Rows are points. The last column is the point's height on a tilted bowl or saddle (a function of degree 2), plus a little noise. Count its main directions that bend up, bend down and stay straight.
(in the rows, 128 means zero)

Points:
[[ 48 169 203]
 [188 127 149]
 [ 71  98 137]
 [ 80 102 137]
 [104 174 183]
 [ 97 102 136]
 [104 169 178]
 [175 119 145]
 [111 170 178]
 [156 166 164]]
Directions: 1 up, 0 down, 1 straight

Points:
[[101 162  43  45]
 [162 140 148 117]
 [168 169 198  99]
 [131  45 135  58]
 [104 138  99 103]
 [194 162 139  96]
 [166 106  99  98]
 [113 118 159 120]
 [102 101 156 107]
 [133 134  67  83]
 [154 201 115  92]
 [ 66 216  99  61]
 [124 116 121 113]
 [150 153 173 122]
 [112 185 184 120]]
Directions: 0 up, 3 down, 0 straight

Points, 23 rows:
[[204 159 183  74 130]
 [153  86 117 146 146]
 [207 174 161 157 173]
 [113  81 134 119 134]
 [145 132 132 174 126]
 [ 70 153 185 135  89]
 [ 79 162 144 203 123]
 [101 100 188  68 157]
 [135 141 179 115  80]
 [121 190 110  96  84]
 [ 82 131  96 210 141]
 [159 235 186 177 133]
 [137 104  94  90  98]
 [ 64 135  96 113  79]
 [138 202 146 176 109]
 [131 137 166 124  79]
 [ 80 127  69 104  76]
 [124 164 114 103  68]
 [198  94 164 106 182]
 [102 188 146 170  85]
 [130  79 111 114 125]
 [164  70 185 144 227]
 [172 144 105 121 107]]
Directions: 3 up, 0 down, 1 straight

Points, 22 rows:
[[140 115  54 181 186]
 [137 109  90 124 144]
 [138 162 157  93 135]
 [184 213 151 151 194]
 [112 131 132 141 142]
 [134 139 116 100 130]
 [142 150 171 150 144]
 [ 71  51 109 114 175]
 [163 117 190 136 155]
 [138 144 139 129 142]
 [200 145 108  62 115]
 [126  69  86 172 181]
 [129  61 155  93 139]
 [ 94 102  61 154 195]
 [169 138 147 165 144]
 [110  17 187 108 211]
 [155 160 152 132 151]
 [121  78 243 145 194]
 [142 159  79 109 157]
 [101  86 113 147 166]
 [215  91 105 103  89]
 [211 103 166 135 136]]
Directions: 2 up, 2 down, 0 straight

Points:
[[ 91 135 102 164 160  11 183]
 [ 83  57 177 135 120  76 188]
 [104 132 154 107 149 146 133]
 [101  94 132  72 133 164 118]
 [127 151  70 126  46 114 147]
 [197 169 136  86 145  90 160]
 [146  94 171 130 176 216 168]
 [108  56 141 103  99 161 134]
 [101 130 110  95 169  92 136]
 [ 58 127 106 126 125 119 131]
 [ 60 108 146 109 196  77 191]
 [178 147  89  80 164 128 139]
 [203 107 128 107 141  62 160]
 [ 70 178  69 155 135 166 146]
 [ 63  88 100 100 117  87 127]
 [ 90 122 133 171  33  85 201]
 [174 127  81 122 109 202 154]
 [121  59  86 133 124 169 117]
 [ 95 152 156  95 150 123 144]
 [116 149 153 138 139 224 146]
 [ 86 125 105 145 183 132 137]
 [124 130 139 165 122 145 142]
 [ 82 117 131 178 113 182 157]
 [154 160 103 123 135 163 130]
 [124 115 174 148 120 105 158]
 [129 164 157 110 169  77 165]
 [145 118  98  85  93 135 125]
 [165 100 131 113 143 134 139]
 [103 150 216 236 106  90 246]
 [144 102  45  88 119 180 112]
 [ 69 100 105 172 150 111 148]
 [187 144 148  93 148 109 157]
 [172 172 101 124 152 170 142]
 [129  63 107  86 152 143 121]
 [120 103 121 152 169 179 138]
 [176 122 121  92 105 145 143]
 [ 29 138 123 143 113  90 181]
 [142 116 119 196 234 164 204]
 [127 143 189 158  49 127 193]
 [ 40 231  68 156 104 113 211]
 [130 209  83 146 117  49 149]
 [139 143 142 204 183 127 176]
 [163  32 194 124 134  88 212]
 [127  54 177  77 124 113 171]
 [175  65  61 120  68 205 178]
 [115 151 143 167 106 167 152]
 [166 130 152 178 125 124 157]
 [106 163 144  51  89 198 148]]
Directions: 4 up, 0 down, 2 straight

Points, 64 rows:
[[107 168 168 118 150 107  98 104 150]
 [144 191  78 103 143 155 124 115 160]
 [ 47 100 117 141 138 146 156 125 118]
 [141  64 101 133 164 161 138  96 127]
 [110 152 114 178 118  84  79 100 121]
 [ 61 110 157 145 112 139 185  34  47]
 [ 95 164 163 117 208  44  81 197 170]
 [181 131 132 124  67  98 187 142  99]
 [ 71 193 189  71 100  90 144  81 156]
 [ 65 109 112  85 100  90 121 162 156]
 [148 147 127  76 154 163 117  86 161]
 [129 128 188  85 154  67 134 200 157]
 [134 131 114 160 112 218 171 125 109]
 [ 96 130 122 124 166 176 141  70 104]
 [168 195 143 150 144 118 109  73 140]
 [133  98 190 104 193  81 106 119 182]
 [178 105 148 145  81 179 148  55  63]
 [194 148 171 132  96 144 156 158 140]
 [147  64 224 105 168 219 114 102 184]
 [ 98 197  37 118 117 146 130  94 122]
 [168 183 106 101  95 158 120  40 100]
 [ 87 131 148 114 159 113 153 138 154]
 [ 86  67 160 138 195 115  73 176 133]
 [ 20  96 108 144 142 170  70 109  94]
 [101 122 197 108 118 160 167 163 157]
 [135   7 116  71 114 104 143 132 108]
 [143 205 107 139 109 205 190 130 146]
 [159 122 127 105 124  79 125 108 134]
 [139 114 116 111 124 148 199 103 120]
 [138  92 159 129  72  79 131 129 116]
 [ 34  97  23 146 157 152  51 156 178]
 [129 184 108 154 162 122  61 132 140]
 [ 61 146  94 111 152 145 186  91 125]
 [132 163 125 109 125  88 143 158 161]
 [ 82 111  99  95  82 146  68 151 138]
 [152 120  78  69 147 173 139 105 159]
 [122 151 169 149 145 139 156 188 154]
 [136  99 123 157 104 126 100 139 112]
 [176  98 105 113  72 167 202 177 112]
 [106  94 115 200  94 127 127 114  84]
 [121 193  90 108  96  57 118 138 182]
 [141  96 131 130 141 149  98 147 124]
 [136 134  96 180  98  76  79 120 125]
 [ 33 132 125  94 157  98 134 100 149]
 [ 68 167  82 161 124 207  87  34   7]
 [154  67 101 225  93 183 102  73  52]
 [ 35 162 167 140 164 218 135 130  87]
 [ 79 180 149  91 117 194 166 135 158]
 [ 79 181  90 136 133 120 162 128 134]
 [ 41 107 132 165 110 101 127 136 131]
 [ 86 142 241 111  84 185 166  83 123]
 [173 142  96 164 208 151 120 148 118]
 [127 135 144 138 191 117 153  67 146]
 [ 92 109  86  95 130 185 131 162 156]
 [ 95 164 111 124  97  78  64 145 163]
 [119 116 158 165  90 117 248 154 172]
 [158 192 188  63 103 120 113 181 172]
 [ 68 156 105 174 108 166 182 160 118]
 [176 103 122 149 135 113 119 158 108]
 [125  85 118 157 174 150  71 117 133]
 [142 116 146 201 108 158 126 186 121]
 [181 125 183 128 153 130 116  70 158]
 [135 188 108 116 109  92 178 168 176]
 [ 98  75 129  54 174 139  63 165 137]]
Directions: 5 up, 3 down, 0 straight
